Every row gives one point. Before rounding, the points of a table are all equally far from one centre. They may lie mostly on one side of it. Where is the centre, to within rounding?
In the rows, 128 means zero.

Points (8 x 3):
[[163 183 126]
 [173 158 105]
 [167 172 142]
 [123 186 100]
 [172 147 143]
 [169 173 138]
 [165 168  98]
 [161 184 135]]
Centre: [135 152 123]

Points (10 x 6):
[[183 128 177 162 139 144]
 [151  97 174 172 144 136]
 [147 134 103 128 147 209]
 [150 138 180 164 170 138]
 [137 104 126 180 156 178]
 [161 107 197 159 136 167]
 [149 149 109 163 109 178]
 [139  80 139 142 175 186]
 [152 140 153 182 121 187]
 [153  87 141 158 145 202]]
Centre: [138 125 146 125 136 160]

Points (13 x 9):
[[182 123 130 108 163 181 163 107 103]
 [166 137 116 155 184 203 138 148 117]
 [172 124 151 131 176 179 158 102 127]
 [146 129 127 143 176 202 148  97 132]
 [149 158 101 136 196 198 127 107 118]
 [178 157 117 146 183 194 140 119 126]
 [155 135 103 132 177 199 145  92 104]
 [161 111 108  92 182 179 125 127  79]
 [151 149 123 133 178 198 174 117 108]
 [139 176  90  97 202 162 112 111 116]
 [129 161  92 138 204 128 139  88 120]
 [143 150 129 114 213 147  93 121 148]
 [182 130 120 119 196 174 153 167 117]]
Centre: [137 136 112 124 154 144 131 135 123]

Points (18 x 12):
[[ 93  92 131 110  62 124 129 111 169 118 166 164]
 [121 125  72  96  91 128 116 121 161 138 114 144]
 [ 87 124 146 163  35  90  95 125 176 130 149 117]
 [117 150 137 168  34  92 117 121 169 137 175 156]
 [128 143  90 140  89  68 125  92 160 139 182 147]
 [ 87 139  91 147  45 119 124 150 140 129 126 127]
 [ 97 157 167 156  48  95 122 147 138 166 150 133]
 [ 81 129 125 138  82  85  81  86 147 157 135 185]
 [ 92 117 113 162  83  90 125  86 174 148 177 162]
 [ 66 140 140 184  58 110 108  95 172 113 175 116]
 [ 86 154 138 152  74 128 157 102 128 117 191 172]
 [ 96 150 123 143  29 132 118  80 109 114 153 131]
 [105 145 125 157  14 105 101 126 153 109 139 130]
 [ 78 135 156 160  67  63  88 120 136 137 174 160]
 [ 67 131 109 178  93 121 118  90 172 162 146 149]
 [100 108 112 178  70 137 136 130 109 128 178 138]
 [ 86 130 110 169  53 144  71 118 164 144 165 120]
 [123  96 163 137  58  80 142 120 149 123 156 169]]
Centre: [120 145 143 143 106 119 103 114 143 113 139 134]

Points, 21 rows:
[[107 161 105  64 160  85  82 101 166 156 147 157  85 129 122 139 128  84]
 [126 120 100  73 160 105 100 144 168  91 169 155 127 139 120 158 120  59]
 [106 116  71 104 156 141  82 121 199 115 174 204 105 168 110 137 103 129]
 [112 115  96  58 182 122  79 152 159 132 174 158  44 124 152 122 110 131]
 [136 118 105  68 146 110  33 101 159 133 123 104 130 149 155 153 166 108]
 [ 92  98  89  47 221 118  87 128 177 103 156 137  98 123 145 126 130  83]
 [127 158 103  63 186 145  30 125 154 115 149 127  93 131 138 142 118 103]
 [127 153  81  74 147  87  55 104 166 120 145 179  88 129 158 141 116 105]
 [116 129 129  68 160  94  46 128 165  91  82 136 107 109 160 120 108 136]
 [143 117  61  80 156 150 109 114 171 157 160 155  81 178 129 174 181 112]
 [108 116 140  91 195  96  80 125 178 147 201 137 102 129 135 125 144  86]
 [122 106 100  74 202 109  88 104 195 154 141 179  92 114 153  98 113  99]
 [121  72 112 107 176 105  54 112 166 158 127 124 100 145 149 130  99 108]
 [132 120 107  68 159 159  85 137 178 161 151 125  74 170  82 133 110 151]
 [ 96 133 131 102 151 130  66 153 166 105 111 177  60  96 118 122 126  94]
 [100 160  88  73 225 126  98 149 149 127 133 143 141 144 149 119 119  86]
 [110 113 102  67 200 141  94 106 127 151 140 186  70 130 111 152 143  85]
 [105  92  61  72 142 143  88 108 141 115 148 180 108 160 157 167 122  83]
 [117 140 122  79 173 112 110 146 191 149 148 141 107 113 129 164 112  67]
 [115  96 100  46 175 121  76 106 174 155 151 158  85 127 123 106 155  78]
 [124 165 116  51 145 111  73 122 165 144 142 136 103  85 109 134 107  90]]
Centre: [113 123 102 108 157 140 121 105 150 109 143 133 118 114 133 125 149 150]

Points (30 x 24):
[[164 130 124 159 150 137 116 198 189 125 100 152 141 113 129  88  64 102
  183  90 112 113 121 140]
 [142 144  79 152  99 135 139 162 116 135  93 149  89  72 179 129  94 119
  153 128 146  90 116 201]
 [167 155 134 125  48 182 129 171 193 119 137 150 105 129 124  99  61 130
  152  79  99  94 103 193]
 [136 152 117 150  46 167 118 168 172 165 134 154 128 101 160 134  54 109
  176  95 114  79  94 188]
 [ 99 150 142 140 100 162  92 159 145 149 129 168 119  80 189  88  86 107
  161  67 105 133  81 143]
 [113 186 147 112 110 158 104 123 186 154 100 124 146 154 120 129  91  92
  146  74  69 128  93 201]
 [171 105 114 171 130 106 148 189 161 181 115 116 121  68 150 103  94 145
  156 112 111 115  83 114]
 [131 154  89 126  73 136  93 199 161 140  77 144  65 113 156 113  95  90
  179  91 102  82 104 131]
 [149 155  74 146 134 186 138 166 115 149  82 112  85 119 167 105 122 104
  133 133 152 103 110 168]
 [179 119  87 155  86 124  72 195 160 113 118 141 104 115 177 108  82 116
  177 117  87 144 131 190]
 [136 159  78 170  73 162 140 150 137 102 139 153 111  82 175 147  69 114
  159  57  65 134  97 195]
 [131 123  97 191  65  88 166 141 145 135  99 137  96  91 115 105  90 118
  143  53  91  82  91 168]
 [118 148  97 127  64 103 167 154 152 138  82 148 137 103 182  75  68 131
  157  75 101 114  94 179]
 [118  80 106 142 109 172  70 180 170 150 118 149 106  85 156 108  64 125
  131 105 119  90 123 148]
 [169 105  47 152  87 158 126 154 113 148 128 133 116 123 158 110  35 111
  158  65 157 122 118 145]
 [128 157 132 155  96 107 137 157 123 161  72 140 123  81 145 118  63 101
  194 111 111 108  88 176]
 [123 127 125 149 113 137 159 151 181 159 118 122  90 103 134 151  67  81
  158  36  95 104  43 135]
 [133 175  49 130 110 143 168 110 123 116 121 124 147  95 134  80  90 108
  169  91 107 110 135 176]
 [140 148  78 134  59 128 103 154 168 152  98 136 133  86 145  71  55 109
  127 117 125 120  97 161]
 [119 181  95 174 132 160 118 181 125 131  92 179  95 122 130  99  44 142
  171  90  72 129 105 167]
 [127 159 110 150 119 176 129 176 147 143 133 106  97  84 145  71  79  77
  181 102  77 125 105 160]
 [158 151 124 154  79 161  96 143 173 162 103 191 136 144 178  98  92 113
  172  95  82  82 108 135]
 [112 138 119 152  94 110 140 156 181  86 102 152 114  58 164  97  85  93
  157  96 144 102 106 155]
 [144 159 101 100  85 147 131 172 171 152 153 140  64  70 144 103  92  99
  182  86 113 138  68 129]
 [157 159 102 206  73 116 116 176 155 112  84 142 116  76 135 103  75 119
  143  93 113  94 137 152]
 [175 128 103 181  80 144 153 142 122 152 129 129 130  96 108  98  40  98
  136  86  69 141  75 138]
 [100 162 145 165 102 132 118 154 179 144 115 156 121 100 186 110  67 146
  201 122  70 108  85 178]
 [113 179  93 150 125 139 149 156 143 137 131 118 111  75 118 110 117 121
  156  91  76 110  37 192]
 [155 150  82 157  76 143  80 152 118 169 169 136 132  71 194 145  90 128
  140  92  90 113 133 183]
 [153 121  90 175  97 140 114 154 147 106 112 215 117 121 167  96 122  90
  163  95 106 147 107 163]]
Centre: [122 141 115 137 103 122 135 151 140 124 146 124 112 153 139 147  98 136
 135 107 108 125 117 133]

Points, 28 rows:
[[179 124  61 102 133 141  66 152 105 151 111 135 114  69  96 117  82 163
   92 141 132  71  77  92]
 [200 125  99 126 121 155  91 154  68 150 129 147 141  78 149 111  73 177
   74 155 140 116  99  84]
 [158 136 119 106 127 145  84 190  68 165 145 143 180  91 122 127  86 149
   97 156 118 108  83  74]
 [132 109 100 155 156 149  58 156 112 155 128 149 143  90 156 111  92 152
   77 156 124 140  98 137]
 [200 116  89 128 103 176 130 120 106 173 162 180 147  91 115 136 118 158
  101 146 109  91 123  93]
 [198 153  93 102 142 182  97 157 100 176 130 143 148 108  89 122  78 167
   74 136 153 116  94  67]
 [211 136  91 138 126 170 119 186  54 137 139 172 131  93 115 119 109 192
   88 140 156 115 108  69]
 [206 118  83 100 155 129 144 157 103 161 144 151 198  55 129 146  88 146
   67 163 135 120 123  98]
 [186 114 126 105 121 171  90 172  71 174 127 123 171 114 146 174 101 139
   83 133 120 129 116 120]
 [194 177  96 103 132 129 138 151 116 170 133 182 150 105 109 120  85 190
   84 152 104  99  64 120]
 [177  97  99 123 141 145  88 172 120 171 149 153 132  93 133 146  95 195
   77 155 118 127 114  51]
 [199 115  94 115 136 171 126 174 101 148 133 141 120  49 105 174  82 186
   80 128 182 135 112  77]
 [187  99 130 108 140 145 132 134  87 146  90 129 161  97 115 151 111 210
   81 164 119  67 100 109]
 [210 131  97 122 129 148 127 157 107 157 108 148 121  95 129 139  59 209
   78 164 172 111  92  99]
 [201 147  34 112 131 143 114 144  66 160 128 127 162  55 160  95  92 168
   97 165 136 125  87 108]
 [161 163 128 118 128 134 130 155 114 217 141 112 168  98 125 125  75 165
   97 172 137  97  76 117]
 [187 141 117 121 157 165 134 138  95 151 155 145 184  98 128 124  74 160
   91 145 127 146  66  98]
 [179 138  67 110 121 169 123 130  89 149 146 157 166 114 102 105 108 173
   61 134 112 103  71  91]
 [193 110  98 148 144 141 100 153  60 121 147 193 131 105 156 119 100 158
  110 150 153 106 106 120]
 [152 156  89  94 130 175  64 147  78 162 103 143 139 104 133 124 124 193
   90 146 137  77  81  76]
 [168 144  87 152 159 165 104 167 107 150 150 138 158  82 127 112 105 180
   80 121 141  47  96 115]
 [192 108 109 127 123 167 120 146  81 200 168 124 115  96 125 147 107 172
   89 132 156 102 128  70]
 [213 133 106 140 157 159  94 149  68 167 129 104 180  71 116 127 107 182
   85 105 126 128  96 119]
 [204 146  99 139 121 154 104 144 100 174 134 141 131 116 168  92 101 147
   74 122 171 113  98  84]
 [200 172  93 129 148 154 129 157 109 178 111 186 122 119 127 128  91 159
  106 179 162 118  99  66]
 [198 115 119 143 160 147 102 133  90 191 124 147 138  82  88 157 119 165
   91 146 153  85 138  83]
 [177 147  98 131  99 146 110 124 113 144 117 178 147 122 137 122 105 225
   93 102 173 122 135  77]
 [210 120  79  88 110 114 129 135  83 190 121 166 124  80 128 110  64 180
  102 125 140  95 142  91]]
Centre: [154 137  92  96 134 132 134 170 116 142 119 124 132  94 115 115 140 166
 125 139 144 134 129 126]
